Every row gives one point. The points of each table are mixes of a few directions, plus a little noise. Count the directions of each table, and those that both share. Where both have some left over, give the other angles between the two spaces (their principal angles), to ten degrees, smallest first.
(in the rows, 128 means zero)

First (5 x 2)
[[183  77]
 [100 154]
 [105 149]
 [ 88 164]
 [163  96]]
Second (5 x 2)
[[ 95 158]
 [189  73]
 [123 133]
 [ 84 168]
 [150 108]]
Directions: first 1, second 1, shared 1

First (9 x 6)
[[130 170 128  54 218 160]
 [127 114 128 152  99 118]
 [131 183 128  31 245 170]
 [127 108 128 165  83 113]
 [127 110 128 160  90 114]
 [129 144 128 100 162 140]
 [126  93 128 190  53 101]
 [128 125 128 134 121 126]
 [126 107 128 166  82 112]]
Second (8 x 6)
[[148  25  36 160 140 103]
 [116 189 183 109 121 143]
 [120 171 166 114 123 138]
 [147  27  38 160 140 104]
 [115 193 186 107 120 144]
 [129 122 123 130 129 127]
 [124 148 146 122 126 133]
 [124 148 146 122 126 133]]
Directions: first 1, second 1, shared 0; angles 70

First (8 x 9)
[[117  84  89  81 128  82 164 177  97]
 [132 137 153 134 150 121 129 135 113]
 [120 157 124 146 146 166 140 116 158]
 [133 143 155 150 129 141 108 105 131]
 [130 122 113 106 142 111 149 159 121]
 [160 149 132 127 115 133  98 124 153]
 [128 119 150 140 112 121 105 107 113]
 [104 115 108 139 103 148 131 100 140]]
Second (10 x 9)
[[115 121 125 122 152 126 118 128 137]
 [148 138 133 137  92 131 144 128 114]
 [144 135 132 135 100 131 140 128 118]
 [120 124 126 124 143 127 122 128 133]
 [150 139 134 138  89 132 145 128 113]
 [139 134 131 133 108 130 137 128 120]
 [148 138 133 137  93 131 143 128 115]
 [ 60  95 110  97 249 116  76 128 173]
 [144 136 132 135  99 131 140 128 117]
 [112 120 124 121 156 125 116 128 139]]
Directions: first 4, second 1, shared 0; angles 70

First (8 x 12)
[[119 138 150 136 135 116  97 135 110 149 151 150]
 [130 162 108 137 146 106  87 133 133 152 141 164]
 [128 143 118 147 144 103  93 125 135 152 135 162]
 [150 137  61  88 112 165 194 128 165  75  85  75]
 [121 161 136 123 137 121  91 146 108 149 157 151]
 [129 143 124  95 115 156 149 146 116 107 132 100]
 [115   7 209 183 111 118 172  79 126 124  99 107]
 [131 133 117 115 123 139 142 132 131 116 123 115]]
Second (10 x 12)
[[133 167 102 108 132 134 117 145 128 127 137 132]
 [138 213  70  83 137 141 103 165 128 126 147 136]
 [120  62 173 163 121 118 147 100 128 130 113 122]
 [122  77 163 155 123 120 143 106 128 129 117 123]
 [117  35 192 177 118 114 155  88 128 130 107 119]
 [138 212  71  84 137 141 104 164 128 126 147 136]
 [124  90 154 148 124 122 139 112 128 129 119 124]
 [140 231  58  74 139 143  98 172 128 125 151 138]
 [123  86 157 150 124 122 140 110 128 129 119 124]
 [126 108 142 138 126 125 134 119 128 129 124 126]]
Directions: first 3, second 1, shared 1

First (9 x 20)
[[ 91 128 137 162 164 120 113  95  84 155 126 112 164  94 155 163 176 168
  154 130]
 [147 157  97 103 119 158 121 125 128 131 116 140 133  94 142 147 122 133
  118 147]
 [212 192  44  64  78 181 195 188 176  94 127 179 102 135 131 167 110 132
   47 124]
 [123 112 146 107 122  54 147 136  86 147 135 155 145 180 146 119 169 150
  149 148]
 [ 92 100 178  70  91 169  76 223  97 119 168 121 161  75 124  95  49  79
  158 201]
 [119 106 122 135 141 115 139  92 146 123  72  98 148 111 138 139 173 148
  160 112]
 [ 71  90 174 185 165 111 122 123 104 135 144  90 153 124 126 134 157 145
  156 103]
 [132 115 132 141 133  77 165 120 129 129 125 136 122 184 127 126 168 147
  126 102]
 [163 152 122 184 139 167  75  50 201 120 138 121  23 155  62  60  27  51
   86  83]]
Second (10 x 20)
[[134 128 121 117 123  84 182 158 105 131 140 153 147 171 147 155 182 167
  117 121]
 [124 150 101 179 170 189  60   7 164 140  66  80 109  43 123 133 113 118
  148 110]
 [152 153  96 158 143 174 103  60 180 121  95 109  86 101 107 122  99 107
  111  98]
 [ 82  84 186  81 105  66 149 232  45 139 179 150 195 156 158 130 160 151
  164 182]
 [210 157  93 116  83 163 168 164 227  78 155 160  27 206  62  80  36  60
   36  79]
 [121 118 146 119 118 146 100 144 133 122 139 121 121 116 114 102  84  96
  135 143]
 [ 95 113 149 128 139 122 103 123  94 144 124 114 162  96 146 134 143 139
  164 153]
 [151 138 110 124 120 109 171 143 136 121 135 149 118 168 128 140 150 144
  101 108]
 [110 106 160 103 111 112 127 183 100 127 157 136 147 139 130 113 115 119
  141 156]
 [102 133 117 155 167 116 118  65  96 156  90 108 168  84 165 172 199 180
  163 128]]
Directions: first 6, second 3, shared 3

First (8 x 32)
[[127 127 136 135 122 130 118 133 144 125 126 139 131 134 118 128 118 128
  125 138 135 127 150 125 125 131 131 122 123 118 151 126]
 [129 129 118 120 136 125 140 121 108 133 131 112 124 120 142 127 141 128
  132 115 118 129  99 133 131 124 124 135 133 141  99 130]
 [130 130 110 114 141 123 148 116  94 136 133 103 121 115 151 127 150 127
  134 105 112 130  80 136 133 122 122 140 137 149  78 132]
 [129 129 123 124 131 127 134 125 119 130 129 121 126 124 134 128 134 128
  129 122 123 129 116 130 130 126 126 132 130 134 115 129]
 [124 123 171 161  97 140  77 156 209 109 116 188 145 161  72 129  76 129
  114 183 167 123 245 107 116 142 142 100 106  77 249 119]
 [131 131 105 110 144 122 155 112  84 138 134  96 119 111 158 128 156 127
  135  98 107 131  65 139 134 120 120 143 139 155  63 133]
 [128 129 126 127 129 127 130 127 125 129 128 126 127 127 130 128 130 128
  129 126 127 128 124 129 128 127 127 130 128 129 124 128]
 [127 127 134 133 123 130 120 132 140 125 127 137 130 133 120 128 120 128
  126 136 134 127 145 125 126 130 130 124 125 121 146 127]]
Second (11 x 32)
[[109 122 122 168 111 118  93 141 157 136 128 126 152 160 112 144 116 111
  128 160 112 122 162 112 127 158 171  95 116 125 153 115]
 [ 98 154 120 116 111 106 104 115 128 140 141 106 116 149 125  90 125 109
  136 149 129 159 137 136 135 140 129 130 131 133 132 113]
 [159  85 119 129 152 131 148 136 135 117 124 146 157 103 133 146 106 166
  116 117 122  93 104 124 125 123 159 110 136 126  90 154]
 [169  75 141 141 129  86 120 118 161 126 120 153 187 127  95 150 131 162
  110 116 107  80 134 121 112 109 137 105 146 114 105 163]
 [113 160 129 114 130 137 118 138 107 123 145 115 107 130 122 110 125 105
  121 124 150 155 144 137 157 125 117 131 136 123 139 113]
 [104 143 119 133 116 146 136 123 132 137 118 121 101 135 154 120 126 119
  150 151 125 145 118 125 109 150 130 143 103 141 148 111]
 [119 121 111 157 131 146 136 139 122 135 120 117 130 131 150 160 135 118
  137 132 106 118 110 116 123 150 157 119 111 145 121 119]
 [170 102 147 130 150 185 187 139 127 108  95 170 113  85 153 171 132 163
  130 100 142  94 104 120  97 106  98 157 109 124 142 146]
 [117 158 140 132 114 111 104 126 110 137 139 108 123 148 105 130 165  90
  122 113 127 145 152 131 147 117  97 132 139 127 143 114]
 [150 135 147  82 143 136 149 122 115 110 133 146 108 100 123  98 118 150
  118 106 165 138 125 145 136  94  86 153 145 112 126 143]
 [101 153 112 108 121 106 114 113 114 140 145  99 114 140 135  89 129 112
  137 139 125 160 117 140 140 137 129 132 135 139 110 116]]
Directions: first 1, second 6, shared 1

First (9 x 32)
[[ 67 139  85  89 145 138 110 131 116 155 159 167 128 140 133 149 111 143
  117 121 107  82 147 166  97 160  80  94 120 112 162 100]
 [149 137 149 192 133 133 180 131 117 163 127  75 120 119 128 158 131  72
  104 163 139 166 147 114 130 121 164 118 131  82  86  82]
 [ 85 129 126  91  96 126  90 115 123 143 161 155 127 127 143 112 102 158
  125 111  97 110 126 123 118 106  93 128 121 146 159 121]
 [151 120 129 144 167 113 137 155 128  89 102 125 129 119 112 135 135 112
  129 120 167 116 121 122 131 161 141 149 147 141 103 145]
 [131 142 138 112 106 128 129 128 122 115 120 128 121 136 140  87 108 153
  156 147  98 119 118 144  88 126 139 148 137 121 135 125]
 [149 131 142 131 113 124 152 121 122 144 122 100 126 106 130  76 122 151
  182 155 139 128 101 133 127 132 144 150 152 122  72 124]
 [109 119  83  80 113 155 109  86 150 174 150 158 145 139 128 124 165 174
  153 114 121 129 123 160 173 115  86  74  95 136 156 151]
 [158 123 144 130 144 112 106 154 141  40  87 145 126 151 121 133 131 117
  108 107 126 128 128 114 109 131 153 163 130 159 170 173]
 [153 112 153 184 136 122 139 132 135 129 124  99 130 116 118 177 148  72
   78 115 160 174 140  76 178  99 151 127 119 135 111 129]]
Second (11 x 32)
[[129 127 129 130 128 129 127 128 128 127 128 129 129 128 127 128 127 129
  128 128 128 128 128 128 128 129 128 128 128 127 129 128]
 [105 158 100  74 135  94 150 116 116 151 116 104 110 126 161 118 150  90
  135 129 133 132 140 137 123 108 149 126 140 178 104 131]
 [105 159  99  73 135  93 150 116 116 151 116 104 109 126 161 118 150  89
  136 129 133 132 141 137 123 108 149 126 140 179 104 131]
 [166  78 175 217 117 184  92 147 148  91 148 167 158 132  74 144  92 192
  116 126 120 122 107 113 137 161  94 131 108  45 168 122]
 [138 114 141 152 125 143 118 133 133 118 133 139 136 129 113 132 118 145
  125 127 126 126 122 124 130 137 119 129 123 105 139 126]
 [157  90 164 195 119 170 101 143 143 100 143 158 151 131  87 140 101 177
  119 126 122 124 112 117 134 153 102 130 113  65 158 124]
 [123 134 122 116 130 121 133 125 125 133 125 123 124 128 135 126 133 120
  129 128 129 129 131 130 127 124 133 128 131 139 123 129]
 [ 77 196  64   7 143  52 177 102 101 179 101  74  87 123 202 106 177  41
  145 131 139 136 156 148 117  83 174 124 155 241  74 136]
 [120 139 118 109 130 116 135 124 124 136 124 120 122 127 139 125 136 115
  131 129 130 129 132 131 126 121 135 127 132 145 120 129]
 [156  91 163 194 120 169 101 142 143 100 142 157 150 131  88 140 101 175
  119 126 122 124 112 117 134 152 103 130 113  66 157 124]
 [133 121 134 140 127 135 123 131 131 123 131 133 132 129 121 130 123 137
  127 128 127 127 125 126 129 132 123 128 125 117 133 127]]
Directions: first 6, second 1, shared 0; angles 80
